Each row is a point. Each table stands for the endless flat space through its points: a line for two points, a plane for three, and so on. Write the one point that lies in both, or say that there is none.

First, 2 rows:
array([[-15,  -2, -24],
       [-13,   4, -30]])
Second:
array([[-43,  19, -39],
       [  2, -21,  -9]])
They share: [-16,  -5, -21]

First (3 x 4):
array([[-37,  16, -16, -25],
       [-24,  17, -20, -20],
       [-33,  29, -13, -40]])
Second:
array([[-21,  33, -24, -41],
       [-14,  36, -31, -48]])
They share: no point

First (2 x 6):
array([[ 22,  -3, -16,  28, -11, -19],
       [-18,  37, -41, -12, -46, -44]])
Second (3 x 6):
array([[ -7,   5, -47,  22,  -6, -44],
       [-15,  37, -23,  42,  14, -44],
       [ 21,  13, -11,  -3, -49, -14]])
They share: [  6,  13, -26,  12, -25, -29]

First:
array([[ 21,  -2, -33,  20, -33, -19,  19, -26],
       [ 19, -10, -20,  37, -40, -33,  19, -13],
       [ 25, -18, -15,  42, -43, -35,  11,  -8]])
Second (3 x 8):
array([[ 14,  18, -40,   9, -17, -47,  19, -12],
       [  8, -10, -23,  26, -44, -11,  38, -28],
       [  8,  -6, -28,  33, -47,   1,  43, -42]])
They share: [ 11,   6, -34,  21, -32, -23,  31, -27]

First:
array([[-19,   4,  27, -24,  -9,  15,  35,  19,  12],
       [-22,   1,  36, -20, -17,  15,  43,  12,   7]])
Second (2 x 9):
array([[ -5,   4,  23, -26,  -8,  19,  41,  25,  24],
       [  2,   3,  24, -25, -16,  27,  49,  29,  31]])
They share: no point

First:
array([[-26, -44,  11,   3,   3,  -8, -12,  25,  37,  24,  22],
       [-30, -24,  -9,  39, -29,  20, -12,  37,   5,  32, -10]])
Second, 2 rows:
array([[-47, -41,  -9,  38,   1,  21, -10,  13,  20,  42, -21],
       [-11, -13,   3,  26, -31,  -3, -18,  41,  12,  14,  11]])
They share: no point

First, 2 rows:
array([[ -6,  -5,  26,  -2, -29,   4,   2, -16,  -4,  -9,  16,  -9],
       [ -4, -13,  28,  -2, -31,  -4,   6, -16,   4, -19,  26,   9]])
Second, 3 rows:
array([[ 12, -43,  21,  -5, -30, -15, -43, -59, -16, -24, -23,  21],
       [  6, -22,  42, -11, -36,  12, -19, -32, -19, -18,   1,   0],
       [ 18, -50,  27,  -7, -36, -10, -52, -64, -25, -23, -31,  24]])
They share: no point

First:
array([[ 22,   2,  42,  20, -23,  25,  35,  54, -44, -15,   2, -28,  25,
        -18],
       [ 13,  29,  42,  11, -32,  13,  26,   9, -17, -12,  38, -10, -11,
          0],
       [ 35,  43,  26,  -7,  -6,  -3,  24,   7, -23, -22,  34,  -2, -11,
        -12]])
Second, 3 rows:
array([[ -4,  52,  24,   9,  -7,   9,  53,   6, -43,  17,  24, -22, -32,
          2],
       [  1,  47,  30,  13, -10,   3,  50,   7, -37,   8,  22, -18, -27,
         -4],
       [ 50,   7,  48,   9, -25,   0,  11,  33, -13, -49,  21,  -1,  25,
        -28]])
They share: [ 27,  27,  34,   5, -16,   9,  28,  23, -29, -18,  24, -12,   1, -12]

First, 2 rows:
array([[-24, -27, -14,   4,  14,  21,  -6,  44, -17,  18,   4,   9,  22,
         38,  34, -23,  25,  23],
       [-26, -24, -16,   6,  13,  19,  -1,  37, -13,  26,   6,   5,  23,
         31,  29, -24,  26,  25]])
Second (3 x 18):
array([[-18, -21, -27,   1,  15,  17,   6,  43, -18,  35,  13,  -8,  26,
         23,  34, -19,  22,  21],
       [-38, -29,   5,  16,  34,   6,   8,  19, -17,   9,  14,  -4,  54,
         63,  33, -24,  46,  21],
       [-48, -35, -11,  11,   7,  19,  12,  11, -10,  37,   1,   4,  30,
         23,  26, -19,  44,  21]])
They share: no point

First, 3 rows:
array([[ 26,  11,   5,  31,  23,   8, -23, -14, -27,   0, -26, -23, -32,
         -3,  24,  16,   0, -15,  17,  35],
       [ 26,   8,   0,  25,  24,   8, -22, -15, -19,  -4, -19, -24, -26,
         -5,  27,  22,  -2,  -8,  25,  27],
       [ 34,   6,  10,  43,  32,  16, -36,  -3, -43, -14, -33, -40, -40,
        -17,  13,  20,   2, -40,   9,  31]])
Second, 3 rows:
array([[ 36,  19,  13,  26,  26, -12, -29, -31,   1,   7,  -8,  -6, -19,
         -1,  40,  33, -18,  -6,  37,   9],
       [ 22, -18, -35,  -5,  29,   7,   9, -21, -13, -23,   3, -46, -43,
         13,  43,  -7,  29,  26,  54,  37],
       [  8,  -1, -23,   6,  14,  20,  -1, -11, -15,  -5, -16, -26, -19,
          3,  28,  13,  10,  22,  29,  41]])
They share: [ 22,   9,  -5,  16,  20,   4, -15, -21,  -7,   1, -12, -16, -19,   1,  34,
  23,  -4,   8,  33,  25]

First (3 x 24):
array([[  1,   6,  24,   8,  27,  23,  22,  35, -33,  24,  10,  36,   3,
        -18,  27, -28, -20,  19,   3,  19, -27, -37,  18,   2],
       [ 10,  27,  45,   8,   9,  32,  -2,  35, -18,  24,   4,  24,  -9,
        -30,  45, -28, -35,  -2,   6,  10, -45, -49,  27,  14],
       [-32,   5,  23,  36,  69,  50,  78,  27, -52,  32,  40,  36,  43,
        -14,  25, -28,  -5,  28,  12,   0,  27,  -1,  33, -34]])
Second:
array([[ -3,  25,  29,  12,  28,  33,  28,  34, -28,  33,  17,  29,   2,
        -33,  29, -39, -19,   7,  12,   4, -19, -14,  26,  15],
       [ 13,  44,  17,  24,  35,  43,  19,  34, -40,  20,  28,  34,   1,
        -49,  14, -44, -22, -16,  18,  12, -18,  19,  49,  36],
       [-23,  24,  25,  -4,   3,  27,  31,  42, -21,  54,   1,  10, -15,
        -32,  32, -63, -12,  18,  16, -19, -21, -12,  17,  29],
       [  9,  27,  45,  12,  48,  43,  24,  36, -18,  17,  19,  51,  12,
        -41,  37, -21, -27,   5,   8,  12, -25, -20,  32,   1]])
They share: no point

First (3 x 24):
array([[-20, -14, -18, -18, -10,  18, -16,  10,  21, -12, -10, -18, -36,
        -22,  -9,  45,   2,  22,  15,  13,  18, -22,   8, -19],
       [-32,  -9, -26, -30, -17,  24, -35,  18,   5,  10, -30, -33, -44,
        -33, -24,  48,   5,   8,  25,   8,  11, -15,  23, -31],
       [-36,  -7, -27, -32, -19,  26, -40,  20,  -2,  18, -37, -38, -44,
        -37, -27,  46,  10,   2,  32,   4,   4, -10,  29, -35]])
Second, 3 rows:
array([[-10,  -6,  -9,  -1, -11,  21,  -7,   2,  39, -17,  -9,   6, -29,
        -22,  -1,  35,  19,  23,  28,   5,  -9, -21,  -1,  -7],
       [-12, -32,  -9,   5,  17,   1,  13,  -4,  -3, -41,  23, -38,  -1,
         -6,  35,  27,   9,  25,  18,   3,  25,  -3,  15, -21],
       [-17, -33,   3,  -8,   3,   3,  19,   5,   4, -33,  19, -28,  -7,
         -6,  21,  23,  12,  34,  13,  14,  26, -10,   3, -16]])
They share: [-12, -16,  -6,  -2,  -4,  14,   2,   2,  25, -24,   2,  -8, -20, -16,   9,
  31,  16,  26,  23,   7,   4, -16,   2, -11]

First (3 x 24):
array([[-17, -45,  -9,  -1,  13,   4,  -6, -23, -24, -46,  15,  17,  12,
         37, -25, -28,  11, -39,  15,   2,  40,  18,   5,  -4],
       [ 13, -21, -36, -16,  41,  -9,  18, -34,  13, -18,  49,  18,   9,
         34, -61, -38, -11,  -1,  34, -12,  26,   5,   1, -13],
       [-11, -45,  -6,  -6,  13,   1, -14, -16, -33, -38,   9,  20,   7,
         36, -17, -22,   5, -41,   8,  -4,  38,  11,   9,  -7]])
Second (4 x 24):
array([[-28,  -4, -42, -70,   5, -33,  -7, -19, -21, -11,  39, -29,   4,
         52,   5, -33, -23, -23, -10, -18,  54,  -5,  -6,  -3],
       [ 32, -68,  14,  28,  47,  21, -11,  -5, -15, -37,   3,  61,  -2,
         28, -81,  -9,   5, -23,  48, -20,   0,  -1,  16, -33],
       [ 22, -16, -21, -39,  36, -26,   7, -25,   1, -44,   8,  18,   3,
         56,  -9, -48,  -7, -10,  13, -23,  25,   0,  -6, -29],
       [ -5, -31, -18, -27,  27,  -8,  -8,  -4, -17, -20,  26,   9,  -6,
         47, -30, -30, -10, -28,  19, -17,  34, -12,   0, -20]])
They share: no point

First:
array([[-42,  -5, -38, -21, -23,  30, -36,  18, -11,  20,   4,  32,  10,
         -6, -18,  19,  -8,  18,   5, -48,  -8, -41,  35,  11],
       [-10,  15, -14, -41,  -3,  10,   0,  -2,  21, -12,  -4,  12,  38,
          6, -10,  11,  20,  34,   5, -20,  16,  -5,  27,  -5],
       [ 16,  14, -11, -61,  20,  29,  -6, -13,  47, -41,  -6,  16,  21,
         -3, -35,  18,  18,  32,   5,  -4,  43, -17,  34, -21]])
Second:
array([[-36,  25, -51, -10,  -2,  18, -15,  12, -18,   7,  -8,  31,  22,
         -8, -29,  10,  32,  14, -27, -27,   5, -29,  26, -11],
       [-44,  20, -44, -13, -10,  14,  -9,  20, -16,   7,   0,  28,  27,
        -12, -29,   3,  24,  14, -22, -31,  13, -23,  34,  -9],
       [-32,  10, -32, -25, -12,  18, -15,  12,  -2,   5,   0,  24,  25,
         -4, -19,  11,  12,  22,  -4, -33,   7, -23,  32,  -1]])
They share: [-26,   5, -26, -31, -13,  20, -18,   8,   5,   4,   0,  22,  24,   0, -14,
  15,   6,  26,   5, -34,   4, -23,  31,   3]

First, 3 rows:
array([[-28,   8,  10, -13, -24,  -6,  52,  -5, -19, -22,   8,  38,  16,
         33,  21, -19, -11,  18,  28,  36,  35,  35,  24,   6],
       [-40,  -4,  28, -43,  18,  30,  28, -41,  35, -10,   2,  62,  22,
         33,   9,  17,  31,   0,  58,  -6,  17,  23,  42,  18],
       [  1,  27,  14, -38, -28,  47,   0, -23,  48, -26, -40,  10,  34,
         13,   0, -11, -20, -16,   3, -30,  36,  19,  23,  -8]])
Second (4 x 24):
array([[  0, -19,  11, -25, -20,  45,  31,   4,  50, -18,  -7,  19,   7,
         27, -14, -35,  40,   6,  -2, -31,   2,  24,  49,  23],
       [  8,  17,  31, -53,  -6,  45,  -3, -24,  24, -28,  -7,  21,  13,
         33,   0,  13, -30, -10,  20,   7,  22,  38,  19,   7],
       [-16, -12,  11, -23, -31,  41,  31,   0,  49, -21, -17,  18,  29,
         20,   1, -39,  39,  -3,  10, -33,  22,  17,  45,   7],
       [-14,  28,  11, -31, -12,  25,  18, -32,  28, -18, -27,  33,  24,
         19,   4,   1, -20,  -1,  17, -10,  32,  22,  24,   1]])
They share: [-13,  17,  16, -34, -18,  33,  16, -23,  32, -22, -22,  26,  28,  21,   6,
  -7,  -8,  -6,  19, -12,  32,  23,  27,   0]

First:
array([[ 10, -32, -26,  11,  21, -17, -40,  17, -43,   4, -17, -12, -30,
         21,  36,  27, -11,   2, -39, -17,  11,  11, -24,  -3],
       [-26, -12,  -6,  -5,   1, -17, -12,  49, -23,  36, -13,   8, -10,
         45,  24,  19,   9,  10, -27, -21,  15, -13,  -8,  -7]])
Second, 3 rows:
array([[-14, -15, -13,  -1,  13,  -9, -18,  29, -38,  14,  -8,   2, -19,
         40,  24,  24,   1,  14, -31, -11,   6,   5, -18,   4],
       [-34, -18,  -6,   3,  17,   9,   6,  35, -49,  18,  -9,  -8, -28,
         57,  36,  37,  -3,  10, -35,  15,  -5,  13,  -2,  25],
       [  5, -24, -21,   3,   8, -30, -42,  32, -25,  21, -18,   1, -16,
         21,  27,  16,   0,   4, -32, -36,  22,  -8, -23, -20]])
They share: [ -8, -22, -16,   3,  11, -17, -26,  33, -33,  20, -15,  -2, -20,  33,  30,
  23,  -1,   6, -33, -19,  13,  -1, -16,  -5]

First:
array([[-33,  -5, -28,   8,  -4, -19,  10,  -2,  25, -14,   2, -19, -30,
          3,  28,  26,  28,  26, -32,  23,  32, -25, -12, -29],
       [-34,   4, -27,  13,  -8, -22,  19,   0,  17, -12,   3, -23, -32,
          8,  37,  29,  25,  35, -40,  31,  34, -21,  -8, -24]])
Second, 2 rows:
array([[-35,  -6, -30,  11,   7,  -8,  -2,   1,  36, -12,   6, -21, -28,
          3,  17,  19,  34,  10, -20,  24,  28, -27, -24, -38],
       [-23, -38, -26, -21, -21, -40,  10, -19,  24, -28, -14,   3, -28,
        -17,  25,  35,  22,  38, -36, -12,  36, -35,   8, -22]])
They share: [-32, -14, -29,   3,   0, -16,   1,  -4,  33, -16,   1, -15, -28,  -2,  19,
  23,  31,  17, -24,  15,  30, -29, -16, -34]

First (3 x 24):
array([[ 34,   0, -15,  45, -29, -15,   3,  13, -41,   7,  30, -24,  -4,
         -8,  18,  48,  -5,  28, -18, -29, -43, -18,  -9, -48],
       [ 10,  16, -25,  13,  -3, -17, -27,  25, -21, -17,  30, -10, -12,
        -18,  18,  20, -25,   2, -12, -13, -25, -10,   7, -40],
       [  0,  32, -25,  -3,  11,  -1, -39,  23, -13, -27,  28,  -4, -20,
        -30,  32,  10, -31,  -6,   2,  -9,  -9, -12,  11, -44]])
Second:
array([[-10,  32, -30,   5,  11, -29, -28,  34,   3,  -4,  10, -31, -10,
         17,  12, -12, -19, -28, -27, -18, -17,   5,  18, -48],
       [-18, -20, -30,  -7,  19, -49, -32,  14,  -9, -32,  42,  -7,   6,
        -11,  16,   0, -51,  32, -27, -22, -21, -11,  38, -52],
       [  0,   3,  -6,  18, -13,  -8, -17,  31, -20, -37,  30, -29,  -2,
         10,  21,  -1,  -7,  -7, -43, -29, -20,  27,   5, -49],
       [  2,  16, -60,  -3,  21, -69, -46,  30,  -5,   6,  28,   7, -12,
        -25, -10,  20, -59,   2,  -1,   8, -37, -41,  30, -24]])
They share: [  8,   8, -30,  13,  -4, -34, -30,  33, -19, -19,  32,  -9,  -8, -11,   4,
  16, -29,  -3, -23,  -9, -32,  -4,  11, -32]

First, 3 rows:
array([[  2,  25,  22, -11, -15,  58,   7,  40, -34,   3,  63,  43, -19,
        -21,   9,  35,  13,  17,  11,  13, -34, -45,  15,  14],
       [ -4,  16,  46,  -5, -21,  40,   4,  19, -16,  -9,  51,  19,  -4,
        -36,  -3,  32,  22,  23,  20,  -8, -31, -57,  -9,   2],
       [ -8,   4,  52,  -4, -20,  30,   9,   6,  -5,  -7,  39,  13,   0,
        -39, -10,  30,  17,  26,  21, -17, -26, -53, -22,  -7]])
Second (2 x 24):
array([[ -6,  -8,  25,  -8,  -1,  26,  14,   5,  -2,  10,  31,  38, -24,
        -35,  -9,  33,  -7,  37,   5,   1, -34, -32,  -4,   5],
       [-18,  -4,  37, -36, -21,  42,  30,  -7, -14,  34,   7,   6,   4,
         -3,   3,  17,  21,   5,  17, -15,  -6,   4, -36, -27]])
They share: no point

First, 4 rows:
array([[ 35,  -7,  -6, -38,  18, -24,  20,  -2, -32, -14,  23, -10, -16,
         -1,   7,  -3,  32,  12,  31,  12, -24,  -5, -34,  23],
       [ 27,  38, -62, -16,  -1, -45, -22,  44, -17,  -2,  -1, -11, -11,
        -37,  54, -18,  37, -10,  38,  75,  -5,   9,  11,   3],
       [ 27,  28, -56, -20, -13, -31,  -8,  38,  -9, -14,   3, -19, -17,
        -33,  52, -12,  39,   2,  34,  57,   3,  15,   3,  -1],
       [ 22,  30, -30, -30,  22, -38, -15,  25, -44,   8,   3,   2,   3,
        -30,  24, -26,  19,  -7,  40,  56, -19,  -8, -19,  17]])
Second:
array([[ 28,  -8, -46, -21,   6, -40,  10,  -3, -18, -26,  16, -21, -15,
        -62,  28, -55,  20,  21,  40,  12,   1,  15, -29,   1],
       [ 34,  31, -34, -51,   0,  -4,  -9,  28, -29, -14,  -4, -14, -11,
        -39,  39, -40,   8,  32,  20,  34,  -4,  -7, -22,  12],
       [ 12,  37, -16, -38, -19, -18,  11,  17, -42, -21,  12,  -4, -11,
        -28,  45, -11,  29,  -3,  24,  52,   8,   5, -22,   5],
       [ -7,  12, -13,  -7, -27, -54,  38, -13, -42, -34,  37,  -3, -14,
        -38,  40,  -3,  52, -34,  42,  47,  20,  30, -27,  -8]])
They share: no point

First:
array([[ 25, -18, -10, -35,  36,  19,   5,  33,   9,  36, -31,   5,  23,
        -13,  -9, -43, -10,  42,  41,  -7, -20,   1,   6, -11],
       [ 23, -15,  -7, -32,  31,  18,   6,  30,   1,  32, -28,  -1,  25,
        -22, -11, -35, -16,  36,  32,  -5, -24,  -1,   8,  -4],
       [  2, -15,  -4, -14,  28,  21,  -6,  42,  -2,  -4, -43, -40,   7,
        -37,   4, -14, -22,   6,   5,  25, -39, -10,  29,  29]])
Second, 5 rows:
array([[ 14, -26,  23,   8,  48,  46,   4,  65,  -4,  37,  -1,  -6,  -9,
        -66, -27,  -2,  -1,  26,  32, -35,  -4, -25,   4,  21],
       [ 22,  -5,  22, -55,  31,  12, -29,  33,  -4,  67, -21,  -7,  39,
        -58, -27,  -5,  17,  24,  19,  18,  -9, -15,  22,  13],
       [ 87, -23, -38,   2,   8,  25, -16,  30,   3,  48, -19, -53,  16,
        -75, -12, -22,  -5,  38,  46,   0, -26,  -6, -30,  -9],
       [ 51, -21, -12,  11,  23,  40, -13,  60,   1,  47, -13, -25,  -1,
        -73,  -6, -25,   4,  33,  40, -26,  -8, -24, -19,  -3],
       [ 14, -11, -12, -34,  18,   9,  14,  43,  -6,   6, -57,   9,  28,
         -4,  15, -70, -50,  27,  15, -10, -31,  -5,  -3, -35]])
They share: no point

First:
array([[ 17, -33, -29, -26,   9, -45,  16, -28, -42, -49,  48,  32,   0,
        -61,  46,   3, -20,  -3,  26,   7,  -3,   9, -32,  29],
       [ 17, -29,  14,  16,  -8, -19,  37, -14,   1, -24,  28,  35,   7,
        -22,  18,  -2,  33, -25, -18,  14,  -9, -32,  -3,  12],
       [ 45,  -5,   7,  16, -48,  -1,  31, -23,  37, -27,  15,  41,  19,
         -7, -20,   8,  33, -50, -30,  39, -25, -37, -13,  23],
       [  5, -45,   2,   6, -13, -21,  56, -23,  -8, -12,  55,  46, -26,
        -52,  10,  33,  18, -40,   0,   4, -15, -32,  -8,  28]])
Second, 4 rows:
array([[ 37,  13,  30,  42,   1, -62,  44, -26, -29, -25,  31,  69, -12,
        -14,  -4,  18,  37,   0, -25,  28,  27, -43,  -8,  19],
       [ 31, -13,   8,  21,  -4, -33,  42, -28, -23, -37,  12,  45,  13,
        -27,  11,  -6,  25, -16,  -6,   8,   7, -27, -10,  28],
       [ 37,  -8,  34,  10,  12, -60,  28, -27,  -7,   4,  30,  67,  -5,
         -8,  29,  31,  26,   3, -25,  22, -12, -53, -17,  15],
       [ 37, -32,  16, -14,  12, -39,  28, -36,  -4,   1,   6,  52,  19,
        -20,  47,  16,  11,  -9,  -4,  -2, -36, -44, -23,  30]])
They share: [ 21, -25,   8,  10,  -5, -23,  28, -15,  -4, -32,  25,  32,  14, -22,  24,
  -9,  26, -18, -14,  16,  -7, -24,  -8,  12]
